Every row gives one point. Examples show where two turns around zero, p and q, send a point. Where does a point land after both, in the order given? Backwards means that the second turn is done in reverse. Each puzzle has new turns, and all numbers are rounded.

Turn p:
[ 14 -34 -33] => [12 26 40]
[12 23 40] => [-21   2 -43]
[-5 54  1] => [ 27 -21 -42]
[-23  17  30] => [-19 -29 -23]
[  2 -60 -38] => [ 1 23 67]
Turn q:
[35 19 46] => [55  1 26]
[ 16 -70  21] => [-20 -50  52]
[  2 -11 -18] => [-12 -14 -10]
[-33  26 -37] => [-24  29 -41]
[-9 -6 28] => [ 2 11 28]
[-10  42 -40] => [  0  22 -54]
Where do these land?
q, then p: [12 16 20] => [  0  22 -18]
q, then p: [ 40 -12  25] => [-31  37   1]
p, then q: [  1  -3 -69] => [ 60 -24  24]
q, then p: [-54  -1  24] => [ -2 -42 -41]

Turn p:
[ 29  15 -16   6   8 -20] => [ -6 -15 -10   1 -33 -20]
[-38  11  37  10  24 -17] => [  1  -3  41  14  35 -29]
[ 14 -19 -15  30 -19 -26] => [-43   5 -21  16 -13  -5]
[-36  -8   2 -21 -22 -31] => [  4  49  -1  14  17 -19]
[ 45 -16  22  11  11 -22] => [-12 -39 -34  13   4 -22]
[ 22  38  -3 -15  -4  97] => [ 36 -30  13 -75 -11  59]
[-36 -21 -27 -21   2  19] => [21 33 13 18  0 36]
Turn q:
[ 31 -15  43  15   2  25] => [-13  15 -41 -19 -17  34]
[ -8 -25 -29  -9 -16 -15] => [ -7 -27   8  30  19  -4]
[-28 -14 -57  48  22 -32] => [-33  21  16  35  48 -52]
[ 7 -2 17 -8 22 37] => [-12  -4 -21 -25 -32  -4]
[ 19 -24  59 -23  22  -1] => [ 27   4 -57   2 -34  17]
[ 16  61 -17 -19 -22   3] => [ 14   6  62 -17 -19  18]
[-38  18 -15  -4 -30 -16] => [ 23 -17  31  -7  36  -9]
Where do these land?
p, then q: [-33  -5  19 -35  15 -27] => [  3  57   2  15 -12   5]
q, then p: [17 31 26 -9 35 33] => [ 13  43 -25 -39  -7 -12]
q, then p: [  9   3  -3   3 -43  50] => [40 16  1  6 35 36]
p, then q: [ 15 -16  -8  -1 -11 -48] => [ -2  15  30  16  37 -14]
p, then q: [-15  -3   5  49 -24   4] => [ 24 -15 -12 -29  11 -36]
q, then p: [-14 -16 -31 -15  31 -27] => [-45  -3  -1  22  -2 -28]
q, then p backwards: [ 36 -65 -12  36 -24  51] => [ 34 -49   2  70 -39  14]
q, then p: [-27  38  22 -18  30 -31] => [ -4 -21 -39 -19 -24 -44]
p, then q: [ 13  33 -17 -10  -9  -5] => [ 20 -17  19  11   1  24]
